Rows are points. Two turns around zero, p and q, are shown by what they do to some points. Write where each new point lands after one turn and then the other. Backwards means that the second turn is done in reverse. Each puzzle has new turns, and all numbers are rounded.

Turn p:
[  5  -9 -20] -> [ 12  -4 -19]
[17 12  0] -> [15 11  9]
[-65  10  -9] -> [-58  16 -29]
[  1 -17   3] -> [  1 -17  -1]
[42  4 26] -> [30 -5 39]
Turn q:
[  9  43 -12] -> [ 30  20 -27]
[24 -2 -1] -> [ 20 -11   9]
[  2  15 -25] -> [ 11  -5 -27]
[-39 -48  19] -> [-59  -9  25]
[ 4 -8 18] -> [-2  3 20]
Where do these land?
p, then q: [49 -8 17] -> [24 -8 46]
q, then p: [  0   6 -17] -> [ 10  -1 -15]
p, then q: [-25  -2  45] -> [-42  24  17]
p, then q backwards: [  0 -14 -33] -> [  1  19 -31]
q, then p backwards: [-25  19 -11] -> [-21   9 -24]

Turn p:
[-28 -42   4  -5] -> [-29 -33  -2  26]
[-26  14   3  15] -> [ 9 13  0 29]
[ 22  22 -13 -23] -> [  6  17 -20 -31]
[ 44 -14 -31  -8] -> [ 16 -27 -10 -46]
[-11  21  37  22] -> [ 0 31 32 21]
Turn q:
[ 34  18 -20  17] -> [-16  17 -38  13]
[ 8  7 28  8] -> [24  4 -2 18]
[-12  39 -24  -3] -> [-19  41   3 -13]
[-38  23  -2 -10] -> [ -3  26  34 -15]
[ 10   9  12 -23] -> [ 22   6  -9 -16]
[ 25 -67   8  14] -> [  0 -69 -17  18]
[-27 -29  -1  -3] -> [ -8 -26  28  -7]
Where do these land?
q, then p backwards: [  9 -14 -13  20] -> [-20 -18   0 -11]
p, then q: [  0 -22  20   5] -> [ 13 -12  23   9]
p, then q: [ 18  31 -43 -53] -> [-38  20 -23 -60]
p, then q: [ 6 12 35 23] -> [35 18  6 19]
q, then p: [-33  -7   0   6] -> [-21  11  21  12]

Turn p:
[ -4  -4  36  14 -17  32] -> [ 15 -13  23  10 -35  24]
[-37 -11 -23 -12  29 -53] -> [-19 -23  -7   9  48 -50]
[ 25  -2   2 -18  -9  29] -> [  1   5 -14 -12 -11  37]
[ 14 -20   4  16 -27  16] -> [  4  -1 -10  -4 -41   4]
[-14   8 -30  25  16  -8] -> [ -2  22  -7  27  11 -27]
[ 18 -12  17  23  12  25] -> [ 37   1  -6  11 -19  13]
[ 23   8  28  -4 -17 -30] -> [ 11  -3  20 -44  -5 -10]
[-23  33 -34 -45  12 -10] -> [-45  12   1   2  52   9]
Turn q:
[-18  24   4 -25 -11 -22] -> [ -9  -7  33 -24 -14 -13]
[ 32 -16  20  76  -3 -11] -> [ 32 -13   1  66  42  16]
[-12 -21 -31 -27  -3 -20] -> [  5 -20 -18 -32  -8 -29]
[ 57  10  18  -4  24 -12] -> [15 34 11 -9 52  8]
[-27 -24  22   7   7  37] -> [-23 -13 -24  11 -17  40]
[-17 -11 -27   7  -7  11] -> [ -1  -8 -23   9 -22 -15]
[-12 -15 -12 -19 -11  31] -> [ -1   5 -26 -13 -32  10]
[-25  45   2  -3  14 -10] -> [-36   7  34   3  -7 -18]
[ 23   8   4 -13 -11  -3] -> [ 19  16  11 -13   4   2]
Where do these land?
p, then q: [ -7  20   2  33 -18   2] -> [10 -4 39 12 -4  9]
q, then p backwards: [ 27  12   6   1  27 -38] -> [-10  29   0 -13  28 -34]
q, then p: [ -2  40 -16  10 -53 -12] -> [ 18   1  30 -48 -34 -14]
p, then q: [-40 -23   5 -23  30  33] -> [ -6 -14 -50  41  10  14]
q, then p: [ 14 -19  21 -21  15  17] -> [-11   8 -12  16  16  33]
q, then p: [-30 -36   5  -8  -7  12] -> [-26 -11 -32  10 -22   7]
q, then p: [ 38   7 -22   8   5 -14] -> [ 22  22   2 -17  28 -14]
